Every row gives one point. Any point is a mix of the corners, with weights that add up to 1. It lies inside the corners' shape when no weight is negative. Is each point inside? If not, which corners have a negative weight?

Corners:
(1): [-0.16 -0.58]
(2): [0.10 0.14]
(3): [0.37 0.32]
Points:
[-0.02 -0.29] => inside
[-0.19 -0.55] => outside (3)
[-0.11 -0.31] => outside (3)
[0.43 0.49] => outside (1)
[-0.02 -0.33] => inside

Corners:
(1): [-0.15  0.63  0.50 -0.34]
(2): [ 0.13 -0.12  0.15  0.11]
(3): [ 0.22  0.51  0.15 -0.41]
(4): [ 0.38 -0.11 -0.26  0.84]
(5): [-0.39 -0.06 -0.63  0.34]
Points:
[-0.09  0.36  0.24 -0.27] => outside (4)
[ 0.15  0.31 -0.09  0.06] => outside (2)
[-0.26  0.27 -0.15 -0.14] => outside (4)
[ 0.26  0.07 -0.11  0.46] => inside

Corners:
(1): [ 0.10  0.13 -0.30  0.34  0.00 -0.06 -0.67  0.20]
(2): [ 0.26 -0.04  0.92  0.14 -0.35  0.09 -0.09  0.20]
(3): [ 0.15  0.90 -0.33  0.14 -0.22 -0.40 -0.51  0.53]
(4): [-0.37  0.69 -0.15  0.01  0.36 -0.16 -0.15  0.26]
(5): [ 0.37 -0.02  0.92 -0.16 -0.25  0.16 -0.38  0.71]
(6): [-0.18 -0.20  0.26  0.02 -0.37 -0.04  0.25  0.60]
(7): [ 0.20 -0.22 -0.26 -0.43  0.73  0.15  0.66 -0.22]
(8): [-0.10 -0.14 -0.56 -0.18  0.14  0.86  0.92 -0.17]
(9): [-0.27 -0.16 -0.74 -0.72  0.56  0.41  0.63 -0.67]
Points:
[ 0.01  0.05  0.09 -0.08  0.03  0.26  0.23  0.05] => inside
[ 0.08  0.13  0.11  0.07 -0.03  0.04 -0.02  0.34] => outside (9)
[ 0.16 -0.20  0.04 -0.12  0.17  0.20  0.15  0.02] => outside (3, 4)
[-0.08 -0.01  0.08 -0.18  0.04  0.26  0.12  0.07] => outside (3, 7)
[-0.08  0.19 -0.21 -0.06  0.13  0.04 -0.03  0.20] => outside (2)
[ 0.07  0.00 -0.15 -0.12  0.25  0.25 -0.06 -0.03] => outside (3, 6)
[-0.17  0.13 -0.37 -0.11  0.06  0.15  0.15 -0.11] => outside (5, 7)
[ 0.02  0.50  0.03  0.00 -0.20 -0.08 -0.16  0.40] => outside (1, 7)

Corners:
(1): [ 0.32 -0.30  0.07 -0.71 -0.19  0.38 -0.15 -0.02  0.30 -0.48  0.01]
(2): [ 0.06 -0.30  0.22 -0.18 -0.69  0.57 -0.29 -0.01  0.20 -0.49 -0.17]
(3): [ 0.17  0.20  0.14  0.09  0.09 -0.68  0.08 -0.45 -0.04 -0.04  0.11]
(4): [ 0.25  0.18  0.00 -0.52 -0.10 -0.05  0.25  0.20 -0.17 -0.21 -0.31]
(5): [-0.32 -0.09  0.23  0.08 -0.39  0.12 -0.30 -0.19  0.51 -0.11 -0.24]
(6): [-0.52  0.57  0.36  0.40  1.09 -0.17 -0.37  0.89 -0.56  0.03  0.15]
(7): [-0.39  0.51 -0.12  0.51  0.32 -0.49  0.04  0.27 -0.20 -0.29  0.24]
(8): [ 0.33  0.27  0.00 -0.07  0.06  0.30  0.19  0.06  0.19  0.09  0.13]
(9): [-0.74 -0.32  0.35 -0.16 -0.02 -0.67  0.41  0.09  0.02 -0.05  0.86]
(10): [-0.31  0.12  0.75  0.33  0.17 -0.40  0.26  0.27  0.05 -0.25 -0.42]
(11): [ 0.51 -0.09 -0.28  0.12  0.33  0.66 -0.33  0.54  0.21  0.66 -0.10]
(12): [-0.55  0.05  0.57  0.58  0.41 -0.09  0.43 -0.18 -0.45 -0.01 -0.98]
Points:
[ 0.08  0.02  0.08 -0.05  0.05  0.34 -0.21  0.31  0.03 -0.06 -0.36] => outside (3, 8, 9)
[-0.04  0.05  0.17 -0.03  0.06 -0.34  0.10 -0.07 -0.01 -0.07  0.11] => inside
[ 0.10 -0.23  0.03 -0.19 -0.23  0.14 -0.02 -0.10  0.15 -0.10 -0.13] => outside (6, 8, 10)
[-0.17  0.03  0.16  0.11  0.13  0.06 -0.02  0.27  0.01 -0.04 -0.04] => outside (3)
